Each row of a before or after table is a point. The points were changed in one or more steps. Then noise was added and the rows were shuffled. The steps act on how far a point lies along the listed directions, d1 being the first. Write out the steps. A step turns or swaps two directions, mirrors them in a line or flattens them onto one, adds a multiple of one to another, or multiplies one. Angles are multiples of 10 degrees, from the lower direction toward the higher: turns from -170 to 170, lines from 10 to 170 but not 90. Use the fewest steps. Two steps may share a direction if one is a turn and the other turns, adds or multiplies; they go together, in the order done. Otherwise the lowest direction goes first.

Directions:
(1): [+0.13,-0.43]
(2): [-0.43,-0.13]
Before:
[[+0.62,+0.51],
[+0.11,+0.07],
[+0.32,+0.22],
[-0.02,-0.06],
[-0.10,+0.46],
[+0.12,-0.46],
[-0.29,+0.27],
[+0.48,-0.38],
[+0.08,-0.08]]
After:
[[+0.55,-0.29],
[+0.08,+0.08],
[+0.19,-0.42],
[+0.25,+0.28],
[+0.52,+0.65],
[+0.07,-0.10],
[-0.31,+0.27],
[-0.19,+0.41],
[+0.04,-0.08]]
Steps: turn d1 and d2 by -10 degrees

Directions:
(1): [-0.01,+0.40,-0.43,+0.25]
(2): [+0.51,-0.29,-0.22,+0.11]
(3): [+0.06,+0.08,-0.26,-0.57]
(4): [-0.37,-0.40,-0.33,+0.05]
Before:
[[-0.28,+0.51,+0.56,-0.12],
[+0.21,-0.30,-0.01,+0.20],
[+0.33,-0.19,+0.52,-0.34],
[-0.40,-0.39,-0.50,-0.18],
[+0.37,-0.11,+0.18,+0.32],
[-0.58,-0.02,-0.29,-0.08],
[-0.57,-0.12,+0.08,-0.12],
[-0.52,+0.14,-0.02,+0.57],
[-0.10,-0.03,-0.07,+0.04],
[-0.50,-0.06,-0.21,+0.04],
[+0.40,-0.30,-0.12,-0.63],
[+0.17,-0.33,+0.24,+0.15]]
After:
[[+0.05,-0.09,-0.07,+0.09],
[-0.02,-0.43,-0.26,+0.21],
[+0.22,+0.32,-0.25,-0.14],
[-0.05,+0.39,-0.05,-0.64],
[-0.20,-0.10,-0.43,+0.63],
[+0.42,-0.66,-0.18,+0.02],
[-0.15,-0.39,-0.41,-0.07],
[+0.14,+0.49,+0.00,+0.06],
[-0.80,+0.10,-0.12,-0.12],
[+0.36,-0.11,+0.36,-0.61],
[-0.01,-0.58,-0.22,+0.16],
[+0.34,+0.22,-0.10,+0.01]]
Steps: mirror d1 and d3 in the line at 130 degrees; turn d2 and d4 by -70 degrees

Directions:
(1): [-0.18,+0.00,-0.12,-0.24,+0.08,-0.70]
(2): [+0.24,-0.07,+0.34,+0.08,-0.62,-0.22]
(3): [-0.12,+0.12,-0.63,+0.16,-0.40,+0.04]
(4): [-0.56,-0.16,+0.15,-0.37,-0.24,+0.22]
(5): [+0.35,-0.54,-0.25,-0.35,-0.01,+0.07]
Before:
[[+0.07,-0.43,+0.44,-0.14,+0.33,+0.29],
[-0.05,-0.04,+0.02,-0.08,+0.28,-0.07],
[+0.09,+0.23,+0.13,+0.29,+0.75,-0.13],
[+0.27,+0.01,+0.48,+0.08,-0.07,+0.51],
[+0.03,-0.20,-0.28,+0.00,+0.12,+0.35],
[+0.07,-0.60,-0.10,-0.76,+0.22,+0.10],
[-0.17,-0.16,+0.37,-0.63,+0.62,+0.00],
[-0.43,+0.20,-0.16,+0.23,-0.18,-0.10],
[-0.10,+0.05,+0.12,-0.24,+0.36,-0.34],
[+0.63,-0.32,+0.75,+0.33,+0.31,+0.06],
[-0.43,-0.20,+0.00,+0.10,+0.04,+0.01],
[+0.12,-0.33,+0.25,-0.37,-0.38,-0.14]]
After:
[[-0.44,-0.17,-0.03,+0.13,+0.08,+0.03],
[+0.25,-0.05,+0.69,-0.11,+0.07,+0.12],
[-0.04,+0.00,-0.15,+0.06,+0.17,+0.26],
[-0.17,+0.01,-0.19,-0.12,+0.21,+1.01],
[+0.17,+0.25,-0.23,+0.46,+0.62,+0.36],
[-0.06,-0.51,-0.32,-0.57,-0.01,+0.63],
[+0.12,-0.27,+0.18,-0.20,-0.68,+0.15],
[-0.40,+0.22,-0.05,+0.18,-0.05,-0.33],
[-0.06,+0.14,-0.33,+0.16,-0.03,+0.45],
[+0.03,-0.38,+0.30,+0.01,+0.19,+0.57],
[+0.71,-0.34,+0.59,+0.45,+0.05,+0.40],
[-0.07,-0.27,-0.09,-0.25,+0.41,-0.02]]
Steps: mirror d1 and d3 in the line at 50 degrees; multiply d2 by 1.3; turn d4 and d5 by -10 degrees

Directions:
(1): [-0.20,+0.27,-0.14,-0.08,+0.28,-0.59,-0.58,-0.10,-0.08]
(2): [-0.25,+0.56,+0.25,+0.30,-0.12,-0.20,+0.32,+0.46,-0.07]
(3): [-0.51,+0.10,+0.17,-0.02,+0.07,+0.24,-0.09,-0.19,+0.71]
Before:
[[+0.40,-0.20,+0.14,-0.03,-0.32,+0.53,+0.35,+0.14,+0.03],
[-0.61,-0.10,-0.30,-0.30,+0.53,+0.04,-0.93,-0.79,+0.63],
[+0.35,-0.46,-0.12,-0.15,-0.31,+0.51,+0.47,-0.10,-0.21],
[-0.14,+0.12,+0.09,+0.09,-0.03,+0.43,-0.08,-0.29,+0.67],
[-0.01,-0.11,+0.03,+0.10,+0.01,-0.08,+0.12,-0.40,+0.11],
[-0.33,+0.31,+0.03,-0.06,+0.01,-0.04,-0.40,+0.02,+0.38],
[-0.09,-0.39,-0.22,-0.51,+0.21,+0.00,-0.45,-0.37,+0.45],
[-0.20,-0.16,-0.11,+0.01,+0.13,+0.05,-0.35,-0.43,+0.43],
[+0.15,-0.45,+0.15,+0.00,+0.03,+0.19,+0.36,-0.23,+0.13],
[-0.08,+0.19,+0.50,+0.34,-0.27,+0.73,+0.93,+0.21,+0.48]]
After:
[[-0.81,+0.45,-0.14,-0.05,+0.47,-0.29,-0.69,-0.34,+0.48],
[+0.14,+0.35,-0.21,+0.08,+0.17,-0.43,-0.52,-0.16,-0.15],
[-0.28,+0.25,-0.07,-0.10,+0.07,-0.14,-0.50,-0.02,+0.28],
[+0.00,-0.01,+0.03,+0.15,+0.02,-0.25,+0.09,-0.30,-0.02],
[-0.27,+0.11,-0.04,-0.24,+0.15,-0.30,-0.23,+0.04,+0.28],
[+0.41,-0.14,-0.18,-0.09,-0.23,-0.04,+0.36,+0.15,-0.67],
[-0.23,+0.18,-0.08,+0.12,+0.15,-0.28,-0.36,-0.18,+0.18],
[+0.25,-0.19,+0.01,+0.04,+0.12,-0.37,+0.17,-0.03,-0.36],
[+0.61,+0.11,-0.22,+0.03,+0.21,-0.63,-0.14,+0.05,-0.90],
[+0.59,-0.03,-0.07,-0.02,-0.21,-0.09,+0.05,+0.24,-0.52]]
Steps: swap d1 and d3; multiply d2 by 0

Directions:
(1): [-0.57,-0.27,+0.24,+0.21,-0.25,+0.27,-0.02,-0.17,+0.48,-0.36,-0.31]
(2): [-0.36,+0.09,+0.26,-0.72,+0.01,-0.14,+0.36,+0.16,-0.34,-0.27,-0.17]
(3): [-0.04,-0.21,-0.09,+0.02,+0.19,+0.70,-0.19,+0.58,-0.28,-0.21,+0.19]
(4): [+0.40,-0.35,+0.65,-0.01,+0.32,-0.30,-0.20,+0.12,+0.17,-0.34,+0.14]
(5): [+0.05,+0.53,+0.16,+0.00,+0.07,+0.06,-0.68,-0.06,-0.20,-0.13,-0.52]
Before:
[[-0.36,-0.78,-0.32,+0.09,-0.03,+0.56,+0.56,+0.36,+0.13,-0.10,+0.64],
[+0.37,+0.41,-0.20,+0.00,+0.10,-0.12,+0.09,-0.15,-0.11,+0.36,+0.09],
[+0.33,+0.02,-0.17,+0.40,+0.32,+0.68,-0.45,+0.46,-0.38,-0.11,+0.05],
[-0.23,+0.53,+0.09,-0.69,-0.08,-0.28,+0.09,+0.03,-0.46,-0.03,-0.11],
[+0.07,-0.06,-0.49,+0.29,-0.05,+0.17,+0.14,-0.16,+0.09,+0.38,+0.16],
[+0.13,+0.11,-0.07,-0.32,+0.13,+0.20,+0.07,+0.16,-0.33,+0.04,+0.12],
[+0.65,+0.13,+0.18,+0.27,+0.24,-0.40,-0.39,-0.16,-0.10,+0.18,+0.02],
[+0.22,+0.32,+0.07,+0.25,-0.04,+0.16,-0.26,-0.17,-0.02,+0.04,-0.06]]
After:
[[-0.58,+0.48,+0.37,-1.26,-0.12,-0.48,+0.51,+0.08,-0.58,-0.28,-0.20],
[+0.26,+0.34,-0.10,+0.17,-0.03,-0.25,+0.07,-0.39,+0.20,+0.36,-0.01],
[+0.32,+0.15,-0.05,+0.48,-0.07,+0.19,-0.24,-0.22,+0.13,+0.14,+0.09],
[+0.64,+0.01,+0.02,+0.63,+0.06,-0.38,-0.33,-0.39,+0.21,+0.35,+0.07],
[-0.29,+0.09,+0.21,-0.39,-0.16,-0.15,+0.26,-0.29,+0.07,-0.14,-0.24],
[-0.15,-0.21,+0.06,+0.93,-0.21,+0.24,-0.28,-0.46,+0.72,-0.15,-0.37],
[+0.23,-0.06,-0.48,+0.66,-0.06,+0.17,-0.16,-0.31,+0.33,+0.45,+0.12],
[-0.50,-0.48,-0.06,+0.22,-0.16,+0.42,+0.18,+0.00,+0.34,-0.27,+0.09]]
Steps: swap d1 and d3; multiply d2 by 2; multiply d4 by 0.7; multiply d5 by 0.4

Directions:
(1): [-0.66,+0.25,+0.03,+0.33,+0.29,-0.35,+0.42,-0.02,-0.24,+0.30,+0.01,+0.37,-0.12,-0.38]
(2): [+0.15,+0.51,+0.23,-0.21,+0.10,+0.13,+0.25,+0.02,+0.14,+0.44,-0.43,+0.32,+0.28,+0.62]
Before:
[[-0.67,-0.32,-0.18,+0.41,+0.03,-0.28,-0.04,+0.03,-0.17,-0.22,+0.46,-0.19,-0.26,-0.71],
[+0.37,-0.36,-0.08,-0.11,-0.30,+0.34,-0.37,+0.15,+0.07,-0.40,+0.21,-0.10,-0.01,-0.25],
[-0.35,-0.39,-0.23,+0.29,+0.00,-0.18,-0.23,+0.04,-0.21,-0.37,+0.65,-0.06,-0.36,-0.47],
[+0.25,-0.67,+0.03,-0.18,-0.32,-0.02,-0.45,-0.01,+0.02,-0.52,+0.30,-0.54,-0.05,-0.23],
[-0.06,-0.07,-0.16,-0.07,+0.06,-0.01,-0.04,+0.02,+0.28,-0.04,-0.05,-0.14,+0.10,+0.18],
[-0.18,-0.80,-0.25,+0.42,-0.37,-0.38,-0.45,-0.04,-0.03,-0.51,+0.82,-0.46,-0.20,-0.93],
[+0.00,+0.06,+0.01,+0.02,+0.11,+0.05,-0.10,-0.21,-0.10,+0.05,+0.01,-0.27,-0.06,-0.16],
[+0.25,-0.52,-0.05,-0.28,-0.35,+0.22,-0.33,+0.01,+0.04,-0.29,+0.22,-0.42,+0.10,+0.17],
[-0.20,+0.61,+0.21,+0.04,+0.09,-0.02,+0.46,-0.07,-0.02,+0.50,-0.25,+0.36,+0.10,+0.05],
[+0.24,-0.22,+0.05,+0.00,-0.25,+0.02,-0.28,-0.11,+0.02,-0.11,+0.17,-0.21,-0.13,+0.05],
[+0.33,-0.10,+0.21,-0.02,-0.09,+0.14,-0.15,+0.05,+0.05,+0.03,-0.06,-0.03,-0.03,+0.14],
[-0.11,-0.83,-0.33,+0.20,-0.03,-0.21,-0.31,+0.02,-0.31,-0.58,+0.42,-0.49,-0.54,-0.62],
[-0.96,-0.13,-0.07,+0.64,+0.47,-0.70,+0.50,-0.06,-0.38,+0.10,+0.37,+0.44,-0.43,-1.17],
[+0.33,-0.39,+0.03,-0.11,-0.28,+0.22,-0.18,+0.13,+0.06,-0.17,+0.23,-0.28,+0.02,-0.18]]
After:
[[+0.45,-0.23,+0.11,-0.19,-0.31,+0.30,-0.13,+0.16,+0.15,-0.05,+0.09,-0.23,+0.10,-0.01],
[-0.40,+0.48,+0.11,+0.23,+0.18,-0.18,+0.44,-0.06,-0.17,+0.45,-0.06,+0.30,-0.08,-0.29],
[+0.29,+0.02,+0.24,+0.02,-0.06,+0.10,-0.07,+0.04,+0.04,+0.13,-0.12,+0.02,+0.02,+0.16],
[-0.32,-0.51,-0.25,+0.28,-0.13,-0.16,-0.31,+0.08,-0.09,-0.45,+0.51,-0.42,-0.27,-0.60],
[-0.06,-0.04,-0.13,-0.05,+0.07,-0.05,+0.03,+0.01,+0.25,-0.01,-0.09,-0.08,+0.11,+0.20],
[+0.01,-0.48,-0.25,+0.12,-0.16,-0.02,-0.46,+0.05,-0.06,-0.54,+0.67,-0.25,-0.30,-0.25],
[+0.06,+0.07,+0.02,+0.02,+0.10,+0.09,-0.14,-0.23,-0.08,+0.05,+0.02,-0.33,-0.05,-0.13],
[+0.36,-0.87,-0.23,+0.15,-0.54,-0.12,-0.71,-0.03,+0.18,-0.67,+0.70,-0.64,-0.06,-0.53],
[+0.58,-0.48,+0.13,-0.36,-0.35,+0.19,-0.44,-0.01,+0.19,-0.46,+0.10,-0.55,+0.06,+0.15],
[+0.57,-0.21,+0.02,-0.23,-0.31,+0.42,-0.36,+0.16,+0.13,-0.31,+0.03,-0.04,+0.14,+0.06],
[+0.33,-0.16,+0.15,-0.10,-0.26,+0.05,-0.27,-0.11,+0.08,-0.02,+0.09,-0.18,-0.11,+0.16],
[+0.35,-0.89,-0.31,-0.04,-0.16,+0.00,-0.52,+0.02,-0.11,-0.66,+0.30,-0.65,-0.40,-0.28],
[+0.40,-0.30,+0.01,-0.35,-0.35,+0.32,-0.30,-0.01,+0.10,-0.15,+0.06,-0.29,+0.24,+0.45],
[-0.65,-0.63,-0.23,+0.57,+0.25,-0.55,+0.05,-0.04,-0.30,-0.36,+0.67,-0.02,-0.58,-1.35]]
Steps: turn d1 and d2 by -30 degrees
